Each row of a before or after table is a point. One or more steps were done to the points. Then noise was added and the rows were shuffled. The steps act on columns, c1 being the first. What was done? A step turns or swaps two columns, mirrors them in a line or flattens them onto one, adds a multiple of one to another, or multiplies or shifts one. Angles are multiples of 10 degrees, from the lower column toward the higher: turns from -170 to 170, lines from 10 to 170 but not 90. Use the fewest steps. Two steps may share a column if one is a turn and the other turns, adds or multiplies; they go together, in the order done. Otherwise the lowest column goes first.

Before:
[66 -23 49]
[6 40 -5]
[-9 32 16]
[1 33 15]
[16 -32 -62]
[38 27 -15]
[32 13 7]
[-14 -15 -7]
[-5 -38 -24]
[38 -40 -10]
After:
[-61 -32 -16]
[47 -23 -67]
[-24 -38 5]
[-4 39 -6]
[-6 -14 13]
[8 13 -32]
[15 32 9]
[-9 -41 -37]
[-16 26 -39]
[13 33 -1]
Steps: turn c1 and c3 by -90 degrees

Before:
[-44 9 -18 -20]
[9 -16 22 -28]
[29 -63 -9 47]
[23 -16 -3 23]
[35 5 -48 49]
[8 33 -15 30]
[-18 32 -1 -10]
[44 -77 -21 6]
[43 -48 -2 32]
[-40 38 -6 -30]
[-11 48 -16 -8]
[-20 -19 32 9]
[-12 23 -12 -4]
After:
[-38 40 26 14]
[28 -65 -32 -39]
[38 6 -9 -68]
[10 -15 9 33]
[42 -48 -22 -25]
[-19 -21 -29 20]
[-18 31 9 5]
[-12 50 17 -10]
[-44 6 28 0]
[-10 24 13 -7]
[23 -18 -12 -15]
[8 31 -13 -32]
[47 -77 8 -19]
Steps: turn c3 and c4 by 130 degrees

Before:
[-5 -41 -41 8 -43 19 -28 72]
[-8 -35 -8 63 -17 48 18 26]
[-14 21 47 -42 -53 -30 15 38]
[-12 0 -40 10 36 3 9 -20]
[27 3 -17 43 8 27 -8 14]
[-10 -17 -25 72 17 1 -18 -13]
[-10 39 12 -22 -69 -14 19 -5]
[3 -27 -19 -3 14 13 -30 -32]
[23 -20 -20 24 3 -16 19 -23]
After:
[-20 -29 7 5 14 13 -28 -32]
[46 21 -14 -60 -51 -32 14 37]
[-41 -1 -11 13 39 0 6 -22]
[-16 -20 22 15 7 -16 20 -22]
[-43 -43 -4 21 -44 20 -28 73]
[-17 3 26 55 5 27 -10 13]
[13 38 -7 -27 -69 -13 20 -3]
[-22 -16 -6 74 17 0 -19 -18]
[-12 -34 -8 86 -19 45 17 28]
Steps: swap c1 and c3; add 0.5 times c6 to c4

Before (13 x 11):
[0 14 -18 -3 -26 43 -28 -49 8 13 4]
[-64 50 -15 -7 48 48 26 -8 -8 7 19]
[0 58 -3 -2 -31 4 30 5 19 -7 -12]
[-26 34 -12 -60 -5 -39 14 -26 3 -11 -31]
[-20 32 -6 -4 -41 -24 -15 28 15 -22 16]
[-9 34 16 -15 2 5 -29 -4 -39 -2 -7]
[-29 23 23 -56 -52 -43 44 58 -8 9 43]
[-85 -19 -20 -2 4 -19 -12 28 12 54 37]
[9 4 36 -2 17 -10 -6 28 72 0 -4]
[-10 -5 28 3 3 19 8 -4 -49 -4 -26]
[34 -18 3 -41 -2 -53 -9 43 -31 10 -24]
[-24 30 -25 -22 24 3 15 -19 16 -50 25]
[-8 59 -8 14 16 -51 19 -16 25 -51 79]
After, 13 rows:
[-20 -20 3 -19 -31 18 -26 -5 -40 -1 -8]
[-14 -73 -41 -57 6 22 49 57 -5 9 42]
[-26 -67 -23 -4 -6 -10 -8 28 16 -22 15]
[-45 23 48 -8 -66 -17 45 -9 -7 8 19]
[-9 4 21 -1 1 27 7 0 -49 -1 -28]
[0 -19 -51 11 -61 -8 20 -18 24 -50 80]
[28 8 -49 -43 15 3 -21 42 -30 7 -22]
[9 -74 6 -3 -37 -4 29 5 14 -6 -11]
[-19 7 5 -22 -39 -23 25 -19 18 -50 22]
[-20 -24 -40 -59 -26 -14 22 -28 4 -9 -34]
[-10 -43 42 -3 2 -17 -27 -51 5 13 2]
[6 19 -11 1 -10 34 -10 27 69 0 -4]
[-83 17 -15 -4 16 -19 22 29 12 52 36]
Steps: turn c1 and c7 by -20 degrees; turn c2 and c5 by -120 degrees; multiply c2 by 1.3; swap c3 and c6

Before:
[14 21 64 -1 -23 3 -13 -15 -16 22 23 -33]
[-27 -32 -20 -10 23 -55 -39 -9 -2 2 42 -9]
[26 -6 -34 -34 -12 -51 -29 -25 12 1 3 -21]
[-2 18 -39 14 -10 -11 8 2 19 41 4 -71]
[-27 7 -22 -1 15 -62 -64 18 8 12 -13 13]
[8 -17 -10 -4 -23 124 -19 25 10 4 -60 -7]
[2 -11 -18 -18 -10 -5 18 18 -29 29 10 13]
[-59 33 -38 -59 -19 22 13 23 5 16 26 14]
[15 22 -37 11 23 22 18 24 30 27 24 13]
[8 -53 -10 3 -40 -46 -2 -79 3 38 30 25]
After:
[17 23 0 8 24 19 18 42 32 26 -24 14]
[6 -55 72 -6 -42 -45 -3 -30 4 37 -27 27]
[-26 -31 18 7 24 -56 -39 11 -6 1 -32 -10]
[6 -17 -12 18 -22 124 -16 21 12 6 59 -10]
[20 -6 38 15 -12 -50 -27 11 11 1 9 -21]
[-2 18 17 -14 -8 -11 7 38 21 40 -9 -72]
[1 -10 -9 18 -12 -7 20 23 -29 30 -5 12]
[-58 36 1 70 -17 23 9 45 5 18 -7 13]
[-31 8 -2 -19 14 -62 -64 26 11 11 13 13]
[16 20 -22 13 -26 6 -13 -60 -12 21 -23 -33]
Steps: mirror c3 and c8 in the line at 120 degrees; turn c4 and c11 by -160 degrees; add 0.3 times c6 to c4

Before, 13 rows:
[-25 29 24 -3 -27 -39 -6 30 42 2 -37 -50 17 -9 -3 -37 -18 -4]
[33 22 18 -4 -9 -3 -32 -16 -2 9 -43 -28 11 -50 36 -49 -37 28]
[-43 -65 87 -27 13 35 21 -41 -6 -26 36 13 -5 30 -38 -13 -37 -11]
[9 11 -35 -43 19 2 -2 36 -54 -28 16 17 -69 32 -56 -30 31 6]
[-8 -33 -12 10 47 3 22 58 -20 23 10 17 -59 10 -61 17 -3 54]
[-18 -23 52 3 20 48 12 1 1 -3 14 25 -40 -4 -63 -6 -59 -38]
[-10 -62 83 18 10 6 -9 -30 19 -38 -1 27 -7 15 -82 -9 -37 -14]
[-7 -76 63 -28 4 -4 10 -3 0 -28 5 44 -14 3 -32 18 -57 -53]
[20 25 -9 -34 13 -31 4 -5 13 35 -38 -30 13 -35 -15 -41 25 -15]
[-15 -17 -15 40 -5 -27 28 15 -22 19 16 8 -43 14 -37 -21 8 -4]
[-10 11 17 18 54 -9 -4 37 -23 3 19 32 -44 9 -21 5 28 4]
[11 -2 -32 -6 76 14 34 25 -80 -39 -24 -8 -68 35 -43 9 -3 -11]
[43 9 34 -1 -28 7 -18 2 26 31 -48 -49 -21 -30 23 -3 14 2]
After, 13 rows:
[-44 -9 -6 -26 -8 38 11 -21 -3 2 -28 13 -6 23 -53 -17 -39 27]
[33 23 14 4 18 -4 -22 -5 -2 -7 25 -23 16 -47 50 -47 -37 -45]
[43 22 12 -3 1 6 -6 0 26 -7 44 -48 -16 -32 27 -3 12 -28]
[7 -15 -7 -13 79 14 20 14 -83 6 -6 -9 -63 37 -54 12 -1 18]
[-12 -10 -6 16 9 10 -19 -14 24 -9 3 24 -10 13 -103 -6 -35 14]
[-25 32 15 0 0 -41 -8 15 41 -1 40 -47 20 -4 0 -37 -19 -16]
[23 12 10 -34 32 -32 12 0 12 4 32 -28 10 -35 -20 -38 26 1]
[-14 -20 -13 38 -9 -30 29 1 -23 11 -8 9 -43 12 -53 -21 6 9]
[-7 10 10 21 38 -8 2 19 -21 -4 -40 31 -44 9 -28 5 27 17]
[-8 -28 -18 -28 -1 -1 -1 -2 5 3 19 47 -12 1 -39 18 -57 46]
[-8 -34 -17 10 36 1 31 27 -21 11 -51 17 -59 17 -77 18 -3 -29]
[-21 4 6 4 9 48 11 2 3 5 -1 23 -39 -1 -85 -4 -53 47]
[9 -2 -5 -42 6 3 -11 17 -53 -7 -25 19 -73 31 -72 -31 27 6]
Steps: flatten c2 and c3 onto the line at 30 degrees; turn c5 and c11 by 30 degrees; turn c11 and c18 by 150 degrees; flatten c7 and c10 onto the line at 20 degrees; multiply c8 by 0.4; multiply c15 by 1.3

Before, 10 rows:
[-28 -54 -8 -38 36 -27 20 -7 -61 34 24 39 -24 16 40 30 19 -51 42 3 19 -60 -14 37]
[-22 7 -40 -11 42 10 20 13 -7 -36 -28 26 9 9 52 -19 -8 34 -40 35 20 8 -49 43]
[-7 6 -23 37 -3 30 -16 -24 26 -24 -33 -38 17 -3 -28 40 -40 -13 29 21 -62 36 -44 -2]
[-1 -9 -10 -26 -28 6 45 16 -24 -36 46 -60 -45 17 -13 43 -33 -37 -25 9 -20 9 -19 15]
[23 35 -53 -9 -11 9 42 20 27 38 -14 34 -9 -30 0 26 39 21 -34 -8 -24 -15 -29 -39]
[18 -34 31 -7 -7 9 57 20 30 -16 -20 -21 -42 -6 -16 22 -32 -6 16 61 -20 -59 28 40]
[17 2 -7 -1 36 -22 -2 52 -16 6 -36 4 19 19 -20 -9 -51 -39 -12 24 -35 -29 -45 53]
[-54 -29 25 20 25 24 43 9 -13 -23 1 10 20 15 14 32 -43 42 -23 27 -45 4 13 14]
[34 24 24 26 1 5 36 54 21 -43 34 21 24 -16 10 28 46 -50 25 -17 -44 -9 29 6]
[-36 7 -2 -5 30 -52 2 -21 -54 -19 39 -51 27 25 12 -24 -30 -56 -27 -15 13 -53 -10 -22]
After, 10 rows:
[-22 7 -5 -12 -56 9 23 10 -6 -36 -28 26 7 8 52 -14 -8 35 -40 35 18 6 -50 42]
[-26 -53 17 -40 -31 -28 19 -5 -59 31 21 40 -23 15 38 22 20 -49 43 1 17 -58 -13 38]
[0 -9 -26 -23 15 5 44 17 -24 -37 46 -62 -43 18 -9 32 -34 -37 -25 9 -19 11 -18 16]
[-6 6 -17 36 -13 28 -14 -24 26 -21 -33 -35 16 -3 -26 27 -39 -16 30 21 -63 34 -45 0]
[17 -35 19 -7 26 7 57 20 32 -16 -20 -24 -39 -7 -15 17 -30 -8 18 61 -18 -59 26 41]
[32 23 16 24 14 3 35 56 23 -44 31 22 27 -16 13 21 46 -52 25 -15 -45 -9 27 4]
[16 6 17 -3 -31 -21 -2 54 -15 4 -40 2 18 18 -18 -5 -51 -37 -15 24 -36 -30 -44 52]
[-34 7 17 -5 -25 -53 0 -24 -55 -18 35 -51 28 26 12 -16 -28 -54 -28 -12 17 -51 -10 -23]
[23 33 -49 -8 -26 8 41 22 26 38 -14 34 -8 -30 -1 20 35 23 -34 -7 -25 -16 -30 -40]
[-56 -31 35 19 -2 25 43 9 -13 -22 0 8 20 18 13 24 -43 42 -26 26 -42 3 15 14]
Steps: mirror c3 and c5 in the line at 20 degrees; multiply c16 by 0.7

Before, 12 rows:
[17 -5 -3 32 25 38 15 -31 -1 8 -5 -15 58 35 19 -32 -48 34 3 -28 -51 58 15 20 0 -9 -29 23 -33 23 15 51 16 37 12 0 -29 -18 -6 -46 -2 29 47 -5 28 -20 -2 11]
[2 3 42 -1 -5 -12 11 22 -10 -29 -37 -55 11 -11 43 -30 -26 -50 -50 1 19 71 39 12 74 29 -13 21 34 21 5 -20 9 28 13 25 61 56 -11 7 55 28 52 59 17 27 -40 38]
[-4 -19 57 -7 21 -33 0 23 -26 -30 -40 -37 0 -39 23 31 -31 -11 -3 -6 4 26 21 -21 26 4 53 -9 21 25 -23 -1 -9 8 -3 8 60 -16 -53 7 39 15 21 9 9 13 -29 -3]
[-18 -38 -5 -37 15 -22 -9 33 -27 69 10 7 -75 -15 -28 34 22 -6 -1 55 5 8 -47 -3 6 -25 -3 -14 39 -34 -5 4 25 -41 72 -27 5 16 34 12 -50 -32 -19 -40 22 -14 -17 -11]
[-4 -17 28 -22 6 -37 -16 62 -30 -8 -39 -51 -18 -4 -11 34 3 33 42 38 4 13 -14 -9 33 -29 -23 -42 52 -30 -12 5 43 -14 35 -19 34 12 -11 -6 11 -33 -21 -4 44 -3 5 6]
[-21 -61 11 37 -67 18 43 -13 -29 37 46 17 14 18 15 19 36 -39 -50 18 -27 25 -26 63 -8 53 -18 6 -4 -50 81 29 -45 -17 2 -11 0 37 36 25 21 -14 -25 -43 38 -5 14 -31]
[-12 28 32 -33 22 -35 -27 25 -42 20 -27 -39 37 -28 22 19 -16 -4 -27 17 33 -11 78 -42 22 27 23 35 36 6 -14 -6 10 29 6 1 39 -1 -29 11 29 6 -16 12 -5 -7 -53 37]
[37 -3 33 -5 15 -32 14 15 -32 -36 -22 -76 16 -42 1 23 -30 -11 -9 4 38 48 11 -27 52 -4 23 8 4 29 2 -20 17 38 -12 26 15 -3 -11 23 91 4 -3 24 -2 38 -57 48]
[-37 -43 -3 -14 -35 -14 52 -6 13 29 50 -8 -39 16 15 62 43 -38 -23 61 -56 -12 -27 37 1 33 -19 -40 40 -48 45 62 -39 -30 32 -46 -12 29 39 57 -6 -33 -44 -22 5 -17 -3 -34]
[-14 7 -16 19 5 22 47 -30 -23 20 -1 5 17 40 25 -38 -6 -1 -17 -14 -36 6 2 31 39 16 -36 11 -28 31 15 36 25 8 0 20 6 -19 -21 -60 29 64 17 1 36 -62 2 21]
[-22 -35 26 -36 30 -12 -47 20 14 3 -12 -27 -51 -9 -49 47 0 54 7 22 12 -29 7 -15 40 -17 -5 -22 35 -15 -34 -25 42 -45 35 -9 8 -25 16 -6 -10 -55 -13 -6 23 20 -9 12]
[18 -8 -9 29 -5 32 10 -21 -5 1 28 -2 -20 38 2 -40 -14 35 23 -52 -17 59 14 20 -38 1 -33 25 -24 -1 -36 58 45 32 0 14 14 -13 -23 -20 26 47 39 19 62 -43 -22 22]
After (12 x 48):
[-47 -35 24 -9 30 -8 -51 19 13 5 -16 4 -52 -31 -51 49 -1 54 7 24 16 -28 4 -13 37 -16 -4 -21 -41 -14 -31 -23 44 -45 35 -11 2 -24 14 2 -11 30 -12 -9 21 21 2 13]
[-32 -14 26 -8 6 -34 -18 65 -27 -13 -38 17 -18 -21 -13 36 -4 31 32 33 5 10 -13 -13 32 -31 -27 -45 -70 -30 -15 8 48 -14 37 -21 22 12 -14 -2 9 11 -20 -9 47 -3 3 5]
[15 -15 57 -33 21 -33 1 24 -31 -27 -41 21 -1 -2 24 35 30 -7 -1 -11 5 25 18 -22 21 5 55 -11 -36 22 -22 -5 -8 8 1 6 41 -13 -53 10 40 -1 21 13 9 12 -3 -3]
[-5 -3 30 -39 21 -34 14 12 -30 -39 -26 65 14 -7 2 22 25 -9 -7 1 37 52 9 -33 57 -2 28 7 -43 31 3 -21 24 40 -14 28 12 -6 -12 18 88 -35 -2 25 0 36 0 46]
[-23 -47 -8 18 -32 -14 55 -4 7 28 48 -15 -39 -17 14 58 -40 -37 -13 60 -54 -16 -25 39 -1 35 -18 -37 -40 -51 49 62 -40 -35 30 -42 -6 29 39 54 -4 40 -47 -25 8 -17 -1 -32]
[43 -9 -11 34 -9 28 9 -20 -1 5 28 13 -25 27 6 -40 13 34 20 -51 -15 57 16 23 -43 0 -35 28 17 3 -39 57 45 27 1 15 6 -9 -21 -22 29 -24 40 19 59 -39 -1 25]
[-25 -40 -4 -14 16 -24 -9 33 -25 67 5 -27 -77 -36 -29 38 -28 -4 -1 54 6 10 -51 -3 2 -27 -3 -15 -34 -33 -2 1 24 -40 77 -25 1 16 30 12 -55 26 -15 -41 26 -15 -2 -11]
[65 8 -16 37 5 20 46 -25 -26 21 0 8 16 19 24 -39 8 3 -9 -9 -34 4 5 32 43 17 -35 12 33 30 13 35 26 9 5 22 7 -19 -23 -60 24 4 20 1 35 -61 -5 18]
[6 28 30 -23 27 -34 -27 29 -44 18 -30 19 35 -31 21 19 18 -6 -16 19 36 -9 75 -44 20 29 24 34 -56 8 -13 -10 9 28 9 -3 28 1 -28 8 26 11 -11 12 0 -2 -1 38]
[26 4 41 -15 -6 -14 11 26 -7 -26 -37 33 13 -3 45 -26 28 -48 -32 5 19 73 38 11 68 30 -15 17 -57 25 0 -20 11 32 16 25 43 57 -7 5 56 -6 59 58 16 31 0 37]
[25 -3 -1 35 30 42 15 -31 -2 11 -4 35 57 28 18 -40 48 30 2 -27 -53 59 15 22 2 -11 -24 20 23 24 11 53 18 37 12 1 -21 -18 -5 -45 -5 -24 46 -8 31 -18 2 11]
[-9 -64 9 23 -67 17 49 -11 -28 37 47 -12 13 42 13 22 -34 -38 -36 19 -27 24 -26 65 -7 53 -25 7 9 -49 83 31 -46 -16 1 -15 3 36 36 26 21 21 -28 -45 40 -9 0 -28]
Steps: turn c1 and c42 by -100 degrees; swap c4 and c14; turn c12 and c29 by 150 degrees; multiply c17 by -1; multiply c19 by 0.7; multiply c37 by 0.7; multiply c47 by 0
